Each row of a before or after table is a point. The points were changed in one or more steps. Then noise was added and the rows were shuffled. The steps act on how far a point lies along the listed directions, d1 being the first. Name the steps. A step turns or swaps two directions, mirrors them in a line or flattens them onto one, adds a multiple of one to another, or multiplies one. Angles are multiples of 10 degrees, from the lower direction toward the higher: turns from -170 to 170, lines from 10 to 170 but not 90. Use the fewest steps. Two steps may share a direction if one is a turn and the other turns, adds or multiplies; they go together, in the order done. Otherwise the lowest direction goes first.
In the rows, zero is written as 128.

Directions:
(1): [160 156]
(2): [100 160]
Before (10 x 2):
[[143 134]
 [111 115]
 [ 16  96]
 [149 134]
 [147 125]
 [127 128]
 [148 134]
 [ 92 160]
 [143 122]
 [146 123]]
After (10 x 2):
[[146 138]
 [148 120]
 [154 131]
 [129 124]
 [ 10 113]
 [150 129]
 [140 121]
 [ 97 169]
 [110 120]
 [147 121]]
Steps: turn d1 and d2 by -10 degrees

Directions:
(1): [127 166  92]
(2): [ 89 152 154]
(3): [ 92 101 100]
Before (10 x 3):
[[112 118 145]
 [ 95 128 100]
 [115 137 130]
 [136 145 119]
 [141 120 135]
 [105 122 131]
 [166 129 130]
 [135 119 158]
 [105 166 156]
 [120 114 117]]
After (10 x 3):
[[201 186 131]
 [ 94 101  92]
 [ 83  88 129]
 [156 130 180]
 [148 157 127]
 [152 140 135]
 [104  93 154]
 [111 118 144]
 [132 135 226]
 [ 46  77  73]]
Steps: add -1.5 times d2 to d1; multiply d3 by 3

Directions:
(1): [150 166 126 170]
(2): [153  88  96 150]
(3): [105 150  77 118]
(4): [ 82 114 135 165]
Before (10 x 4):
[[147 120 119 121]
 [140 107 133 107]
 [110 137 107 144]
 [116 117  94 159]
 [143 128 138  87]
 [134 118 154 107]
 [121 130 113 140]
 [164 138 111 108]
 [116 143  98 148]
 [146 127 172 117]]
After (10 x 4):
[[150 171  94 105]
 [165 155 133 104]
 [ 88  80 153 190]
 [ 85  89 143 158]
 [ 95  78 141 145]
 [193 175 119  56]
 [179 137 131 106]
 [235 145 120  51]
 [149 166 116 104]
 [107 110 140 144]]
Steps: turn d1 and d2 by 70 degrees; turn d1 and d3 by 130 degrees; multiply d4 by 3

Directions:
(1): [173  94 131  80 129 134]
(2): [175 163 169 148 125 118]
Before (14 x 6):
[[150 174 144 164 153 112]
 [ 81 131 103 143 122 119]
 [150 101 131  97 124 117]
 [138  90  97  79 122 134]
 [ 89  86 102 115 144 148]
 [ 60 162 107 161 115 124]
 [ 83 162 134 174 137 108]
 [ 56 138  87 145 138 145]
 [189 134 130  97 117 141]
 [194 124 155  64 136 137]
 [ 17 143  73 186 156 121]
 [ 69 149 121 184 136 121]
 [ 91 133 116 124 136 121]
 [187 117 157 109 122 152]]
After (14 x 6):
[[ 83 116 115 146 143 140]
 [ 60 138  90 130 118 130]
 [195 150 167  93 131 129]
 [132 133 122 123 117 127]
 [190 146 136 113 115 139]
 [ 56 132  85 138 138 145]
 [ 72 118  98 149 139 127]
 [190 125 160 117 121 149]
 [ 80 124  98 138 123 122]
 [153 135 126 125 156 124]
 [ 22 120  56 165 155 126]
 [143 124 143 122 123 111]
 [ 85 122 112 138 137 118]
 [ 90 132 113 127 131 121]]
Steps: flatten d1 and d2 onto the line at 50 degrees

Directions:
(1): [117 148 105 102  63 116  94 115]
(2): [ 86 111  81 111 168  98 111 131]
(3): [ 87 113 143 119 133 192 108 101]
(4): [106 141 153 175 132  92 115  79]
(5): [118  60 148 145 100 112 114 154]
Before (10 x 8):
[[147 149 136 149 156 102 133 126]
 [107 102 133  86 118 136  90 109]
 [125 107 148 136 111  85 132 136]
 [143 163 120  85  82 168 104 105]
 [146 169 163 155 141 182 138  96]
 [168 111 134 132 122  99 156 160]
 [ 85 110  84 101 181 155 117 141]
 [145 163 177 137 135 192 160  95]
 [126 163 167 155 112 187 160  88]
 [154 159 135 115 130 179 157 122]]
After (10 x 8):
[[157 116 127 140 125  82 149 146]
 [102  99 126  78 123 134  91 109]
 [145 162 172 155 104 200 167  93]
 [120  99 130 127 126  84 130 147]
 [159 169 195 146 122 201 164  90]
 [154 169 132  88  67 175 114 101]
 [156 173 160 136 110 172 155  99]
 [158 148 143 145 153 114 143 137]
 [ 76 122  94 118 168 146 105 118]
 [166 174 179 156 127 200 146 104]]
Steps: flatten d1 and d4 onto the line at 160 degrees; add 0.7 times d5 to d2

Directions:
(1): [132 108  99  99 146 177 158 171  96 162 107]
(2): [107 143 133  92  80  86 133 134 136 161  75]
(3): [144 130 129 117 162 143  82  79 105 125  70]
(4): [169 142 209  98 121 151 141 135 124 126 134]
(5): [124 198 100 115 110 150 161 109 109  87 126]
(6): [118 121 117  62 156 108 140  86 131 148 174]
Before (8 x 11):
[[131 174 120 141 118 159 112 135  99 103  75]
 [148 126 117 198 103 154  97 138 115 111  57]
 [139 128 156 117 141 115 130 162 137 155 139]
 [106 132 131  96 103  90 100 120 117 179  55]
 [ 89 182 125 153  65  57 141  96 154 102 180]
 [128  81 142 142 160 108 111 123 109 159 105]
 [109  75 113 150 103  99 142 197 137 154 187]
 [116  95 102 118 143 118 108 135 124 160 126]]
After (8 x 11):
[[109  94 108 167  88 120 148 213 126 143 161]
 [ 90 203  75 112  74 114 194 128 120 111 164]
 [137 142 153 145 137 123 124 170 136 145 124]
 [133  82  85  68 164 155 126 102 103 183 123]
 [121 116 112 162 124 125  98 152 130 137 103]
 [125 124 131  62 158 115 100  87 115 157 133]
 [104 139 123 109  92 102 100 125 114 174  46]
 [125 104 127 161 150 141 119 147  91 143  82]]
Steps: turn d5 and d6 by 130 degrees; turn d1 and d5 by -110 degrees

Directions:
(1): [151 137  82 143 120 101 129 127  74 140 138  64]
(2): [100 109  98 119 116 128 102 150  86  72  82 153]
(3): [148  98  77 185 124 138 169 128 138 141 126 171]
(4): [186 100 139 147 121 119  74 158 149  95 160 127]
(5): [ 73  64 135 135  99 145 135 147 135 136 159  92]
Before (11 x 12):
[[102 105 132 127 121 144 148 117 127 165 130 134]
 [209 163 158 120 149 111  65 135 150  95 153 142]
 [133 163 174 107 148 138 148  97 179 155 136 139]
 [211 156 123 157 159  84 101 138 143 127 180  81]
 [152 209 120 100 149  97 126 107 105 144 142  72]
 [157 151 108 163 141 113 149 109 116 148 132 136]
 [ 61 135 131  78 128 137 107 130 120  97  87 126]
 [141 150  99 121 134  93 171 101 106 184 149  59]
 [192 159 159 127 154 126 109 112 161 137 149 114]
 [121 123  66 146 118  92 141 121  63 118 125  95]
 [207 163 100 160 156  93 121 126 142 117 127 155]]
After (11 x 12):
[[ 67  74 149 148 121 142 153 140 179 148 161 131]
 [117 120 159 150 128 140 142 124 161 152 159 149]
 [ 56  77 145 108 101 142 120 137 118 127 168  64]
 [172 132 187  97 146 115 104 128 193 123 149 155]
 [106 148  98 102 135 120 115 129  95  87  67 146]
 [ 95 115 172 110 123 145 126 125 146 151 153  70]
 [159 103 126 147 134 121 104 145 166  85 133 189]
 [166 148 129 126 142 112 127 108 118 151 118 150]
 [ 92 165 164  89 137 129 150  97 140 154 125  94]
 [ 96 132 193  81 130 145  92 137 178  98 154 135]
 [102  86 176 136 133 125 102 155 173 122 204  73]]
Steps: turn d4 and d5 by 130 degrees; turn d1 and d4 by 120 degrees; turn d2 and d3 by 30 degrees

Directions:
(1): [ 97  67 101  91 125 123 164 117 102 130 134  98 183 136]
(2): [ 94 162 167 141 147 108  99 137  82 157 169 145 176 125]
(3): [141 100 130 157 135 127 140 160  86 158  56 173 134 139]
(4): [145 180 110 137 126 131 116 149 133 101  80  78 186 132]
Before (11 x 14):
[[118 139 116  97 124 140 128 122 154 137 140  95 128  98]
 [121 178 131 176 136 104  82 163  90 127  87 104 191 138]
 [120 130 153 159 129 125 121 164  82 162  95 160 188 125]
 [133  74 133 139 128 114 150 158  81 170  77 215  84 130]
 [153 110  94 150 100 128 143 154 116 122  84 135 138 145]
 [110  71 138 131 143 116 130 124  95 159 132 140 159 127]
 [193 176 109 174 121 147 106 146 179  88  54 118  84 139]
 [111 106 134  95 144 124 159 142 114 127 166 142 169 134]
 [ 87  99 110  98 121 129 140 119 111 148 176 112 150 108]
 [128 113 126 135 139 110 135 130 114 173 100 166 105 132]
 [162  75  56 113 109 153 174 144 111 106  43  57 194 147]]
After (11 x 14):
[[136 132 120 142 140 110 130 143 112 163  74 148 123 133]
 [149 111 115 151 129 116 141 179  77 156  26 178 135 137]
 [146 123  83 140  98 129 142 149 127 107  88 102 160 145]
 [124  89 133 145 143 115 122 137  96 153 113 135 164 125]
 [119 114 140 105 146 125 159 149 109 129 162 156 163 134]
 [111 120 119  91 124 138 133 117 151 143 150 111 116  96]
 [ 87  91 119 107 126 130 139 128 100 152 165 130 137 107]
 [145  73  44  82 106 151 180 119 130  85  85  12 216 144]
 [175 165 102 151 114 145 112 129 191  76  89  84  99 135]
 [129 178 152 166 127 130 103 163 107 141  96 137 190 118]
 [128 214 137 168 130 108  64 146 122 106 132  85 168 131]]
Steps: add -0.5 times d2 to d1; turn d3 and d4 by 40 degrees

Directions:
(1): [104 194  96 160 134  74 132 160 119 139 130 163 133 126 111 133 186 149]
(2): [159 167 148 122 154 127 104 102 110 137 222 109 158 117 150 121 122 151]
Before (13 x 18):
[[126 161 122 142 131  98 121 138 114 131 162 139 138 127 124 115 170 146]
 [132 145 115 144 147 116 132 127 121 131 104 141 125 137 114 130 156 124]
 [147 178 117 139 155  98  97 135  98 141 222 131 144 121 140 127 170 169]
 [154  96 136 111 131 145 141 103 140 136 118 113 128 131 131 132 112 113]
 [135 147 111 121 133 125 111 119 103 148 178 123 151 128 149 126 128 141]
 [134 135 114 140 129 120 117 131 126 138 108 134 113 146 143 111 111 128]
 [123 148 126 130 138 108 142 119 111 131 153 137 130 130 122 128 139 134]
 [ 93 194  93 167 130  74 140 155 117 150 129 157 140 139  99 123 174 137]
 [162 188 155 112 165 113 104  92 104 124 249  97 174 115 163 132 130 157]
 [113 166 104 150 148  89 133 138 133 143 115 155 134 138 121 126 159 126]
 [153  38 165  99 105 193 153 107 136 108  94 108 106 129 148 130  78 105]
 [132 241 124 136 151  72 107 129  94 151 237 151 163 103 137 121 172 190]
 [ 91 158 118 153 114  97 120 144 141 135 126 154 144 128 103 139 155 126]]
After (13 x 18):
[[141 149 136 130 138 110 113 121 114 131 186 127 144 124 135 112 149 148]
 [142 183 103 143 151  91  98 146 102 139 207 137 144 125 132 125 186 168]
 [125 145 136 124 143 113 139 116 114 136 156 133 128 129 127 128 138 135]
 [110  63 124 132  92 151 171 155 140 111  28 155  89 140 116 139 134 106]
 [149 157 152 120 145 142 110  89 109 146 220  96 161 129 141 111  97 129]
 [100 228 100 161 148  48 132 158 107 127 158 157 151 125 115 147 210 162]
 [136 240 128 133 154  78 108 128  97 152 244 146 156 105 139 121 168 190]
 [140 134 121 132 130 127 110 127 127 140 121 126 118 145 149 112 104 127]
 [127 112 114 128 127 118 149 123 145 135  86 137 115 135 115 135 138 113]
 [155 129 136 125 153 142 122 102 118 133 141 121 139 131 135 123 125 125]
 [125 133 156 124 130 136 101 104 135 138 187 113 156 120 136 126 105 120]
 [118 161  93 135 125 109 117 135 108 145 150 142 142 130 138 135 152 140]
 [152 139 139 122 161 132 118  95 133 143 178 110 149 133 151 115 111 121]]
Steps: mirror d1 and d2 in the line at 50 degrees
